Each wall is flat, endless, passes through zero and stands at right angles to its row. A trip goes straight from one point to another. Which walls does it cross, in order?
In the rows, 128 means zero.

Walls:
(1): [108  75 123]
(2): [115 201 174]
(3): [ 83  99 129]
(4): [180 128 199]
(5): [ 96 115 181]
(6): [118 186 123]
Trips:
[130 150  61] to [135 167 179] -> 2, 4, 5
[110  97 180] to [85 73 54] -> 2, 4, 5
[177  86 117] to [102 151 164] -> 5, 2, 1, 3, 6

Walls:
(1): [102  68 107 136 148 174  92  92]
(2): [129 152 148 163 102 116 157  93]
(3): [106 114  86 131 151  91 117 153]
(4): [110 104 122 128 138 225 173 118]
(5): [182 180 170 168 133 127 150 146]
(6): [123  30 116 115 209 101 142 116]
Trips:
[116  64 129 128  93 119  77 149] to [165 128 144  41 147 147 107 119] -> 3, 4
[131 159 138 158 132 138  86 167] to [ 88  96 229 153 120 112 111 100] -> 3, 2, 1, 6
[192 124 191 122 114 123 152 226] to [177 157 189  77 207  93  30 142] -> 6, 3
[137  99  92 174 130 186 146 160] to [156 135 181  88 181 132  58 110] -> 3, 4
[ 88 200 112 155 117  88 138 182] to [118 137 142  64  99 115 119 144] -> 2, 5, 3
[ 91 191 133 148 194 125 121 208] to [204 157 153 127 226 121 127 111] -> 6, 3

Walls:
(1): [137  67 148 119 128 182 108 165 134 125 162 122  68  85]
(2): [123  55 105 214  82 130 139 134 114  47 113  68  78  99]
(3): [163 106 116 169 114 149 161 116 130 144 113 141 155 152]
(4): [144 140 200 106 154 105 187 165 154 134 111 101  99 113]
(5): [169 128 157 156 114  67 130 197 105 123 161 200 156 187]
(6): [ 69 121 109 136 163 169 162  95 128 132  79 104 100 144]
Trips:
[ 95 149 128 191 139 112  67 120  85 163 118 131 153 223] to [103 103 151 183 160 196 186  80 147 113 225 122  13  67] -> 2, 1, 5, 3, 4
[ 62 124 131 149  89  74 156  38 111 119 150 117 134 104] to [204 110 110 128 131 144  95 168 117 130 156 109  32 117] -> 1, 6, 4, 5
[ 97  57 109  70  81 111 160  78  76  93 194 155  99 109] to [ 90  65 101 201 153 135 120  49 181 137 162 144 157  93] -> 6, 3
[168 157 140 153 113 135  83 102  55  55  89 115 153 138] to [206 170 125 128 173 130 100 116 139 171 174 105 185 116] -> 2
[163  78 182 145  64 105 137 168 112  97  70 177  74 127] to [217 158 116 196 102 108 113  80  77 140 132  88 164 123] -> 1, 4

Walls:
(1): [100 110 216  36 176 156  97 141 111 127 115 218  39  60  95 179 185 135
 113  76 136 148 117 135 122  79 151  98 106 167 169 142]
(2): [142 124 144 115 205 117 189 167 146  62  68 200 131 186  75 158 167 177
 181 179 182 149 119  94 121  99 174  96 191 176 147 150]
(3): [174 130 138  69 122 148 163  54 129 142 175 119 103 133 161  75 148 101
 123 116 114 177 114  86 111 121 161  97  91 136 155 120]
(4): [ 51 121 179 144  70 134 106 200  78  50 190  80 142 104  69  85 110 138
 129 143 122  61 186 100 122 140 167 135 160 151  83  75]
Trips:
[128 170 188 178 150 172 117 152 120 139 100  87 159 154 153  79  91 169
 124 177 117 203  94 111 120  55 110 108 125 144  93 177] to [ 91 101 114 113 129 123  97 149 181 221 105 129 160 100  96  41 126 121
 142  77  97 160 113 207 167  52 158 122 154 170 110  89] -> 3, 2, 1
[150 131 196  99 119 153 116  95 128 138  96  71 133 183 152 197 118 144
 158  79 135 198 124  28 129 102  89  86 208 145 117 123] to [152 146 161  94  58 105 148 170  90 104 150 174 156 205  94 118 176 190
 175 131 166 125 118 124  98 144 100 114 122 166 128 142] -> 4, 3
[161 114 100  89 170 134 118 194 182  82 110 202 114 151 170  86  97 163
 164  95 160 127 195 125 111 162  82 102  88 127  75 122] to [ 73 156 117 113 104 140  82 117 102  82  93 143  75 126  97 135  70 164
 143 119 152  77 105 113 205 189 104 185  51 140 131 147] -> 4, 2
[101  76 119 133 131 173 108 178 105 133 148  74 149  56 116  47 176 172
 144  73  45  98 147  88 148 160 132 167 204 127 131 157] to [ 79 144 141  98 185 125  80 102 146 124  65 137  37 114 102  91 127 176
 173 156  29 105 110  98  91 105 153 131 114 131 109 105] -> 1, 2, 3
[ 85 120 137 185 150  96 104 129 125 175 133  61  71 199 165 118  71 104
  59 107 148 128  42 119 117 127 163  52  97  74  32  77] to [  9 159 156  53 125 137 157 130 197 121 136 155  68 149 109 143  82  95
 131 163  76 121 101 135 155  35  66 127 219  58 109 173] -> 3, 1, 2
[149 158 163 129 134 107 106  64 143 140 116 120 152  56  77 170  75 112
 133  65 177 110  61 130  91 192  40 142 159 159 118  92] to [122 160 159 114  53  89 123  96 162 172 124  71 143 143 169 163 141 119
 167 183 140  55 186 163 196  80 151 116 115 121  69  84] -> 1, 4

Walls:
(1): [123 106  73  74 125  64 162 136 112  51 119  82 149 162 215 194 148 145
 142 167 177 106 119 115 164 109  98 180 147 113 184 160 132 141  95 208
  91 149  95 155 107 106 105 134 135 168 126 128]
(2): [107 151  94  81 111 122 181 108 144 129 150 160 131 107  55 146 146 120
 143  50 131 163 175 108 161  99 142 176 197 144 102 119 110  80 139 148
 134 130 135 117 108 155 106 145 142 154 124 180]
(3): [172 156 152 146  87 154  37 141 140 155 118 161 142 157  99 160 106 186
 129 110 145 105 121  63  94 158 173 141  95 139 131  82 174  85 105  67
 158  72 177  94  89 120 113 147 204 136 151 101]
(4): [105 120 154 118  79 128  99  91 103  75  74 164 151 172 113 122  51 149
  78 163  87 152 151 115 153 133 175 153 120 124 125  64 175 138  91 154
  80  85 153 187 130 144  86  99 159 137 118 138]
(5): [126 127 132  83  98 159 151 133  76 187 117 158  95 101  89  87 109 151
 156 149  71 177 173 142 123 119 141 112 143 218 129 156  81 154  91  98
  44 104 150 162 116  41 100 136 147 104 146 154]
(6): [ 64 154 109 134 181 176 136 148 139 180 104  95 126 158 146 204 179 191
 141 122  92 171 207 200 127 174 136 127 146 176  98 118 135 140 117 131
  86  25 145 144 125 135 155 122  95 118  85  15]
(7): [145 147 133  80  74  71 144  60  81 188 159 101 131 183 123 116 183 130
 172 186  59 156 136 151 128  75 139  64 112 180  70 144 133 124 176 104
 190  92 124 171  94 101 151 132  30 153 115 103]
(8): [143 158 139 168 113 131 127 203  90 102 182  77 135 115 129 180 128 175
  47 179  95 210 121  83 145 192 127 138 201 152 113  71 106  73 179 152
 154 100  66 102 132 168 149 157  97 158 133  66]
(9): [128 109  93 153 188 121 163 119  95 147  87 121 130 114 119 119 189 121
  56 209 119  88 113 191  98 100 107  94 155 152 119 138 129 118 170  54
 180 112 184  97  91 124 132  85 156 132 104  69]
Trips:
[104 116  89 123 191  74 105 171 131 108 188 101 156  65 134  76  98  70
 124  90  66 100 148  91  81 179 130 147 144 153 141 102 203 188 152  92
 153 206 172 111 153 140 117 132  82  95  39 132] to [124 128 137 114 138 135 107 177 109  83 128 223 111 124 127 157  69 150
 150 124  80  66 142 176  98 123  99  86 122 163  80 130 134 145  66 188
 133 144 118 110 127 150 159 164 138  80  38 114] -> 9, 6, 4, 5
[125 149  75 117 105  56 148  15 174 160 107  99 154 196  97 127 147  87
 198 140  93 127 162 107 150 112 152 119 116 144 170 163 189 167  98  50
 130 119  82  53  74 195 145 178 149 133 151 151] to [204 132 134 185  75 118 136 104 162 116 134 119 120  80 172 153 107 208
 108  74 132 162 230 141 111 112 121 128 152 120 140  90 184 135 131 125
  52 173  44  91 134 128 148 116  97 184 150 119] -> 6, 4, 8, 7
[153 115 182 113 104 119 101  93 226 116  98 143  99 160 122 166 115 112
 142 104 122 166 129 127 147 103 145  57  75  77 118 146 109 139 110 131
 130  39 163  92 195 143 134 164 126 109 154 153] to [117 170 117 112 110 156 122  94 104 152 230 110 194 134 136 130  51  78
 116 128 139  94 130  85 159 141 137 164 133 110 156 146 162  88 124  48
  86 179 108  70 131 126 112 121 134 169 164  91] -> 6, 7, 2, 8, 4, 1
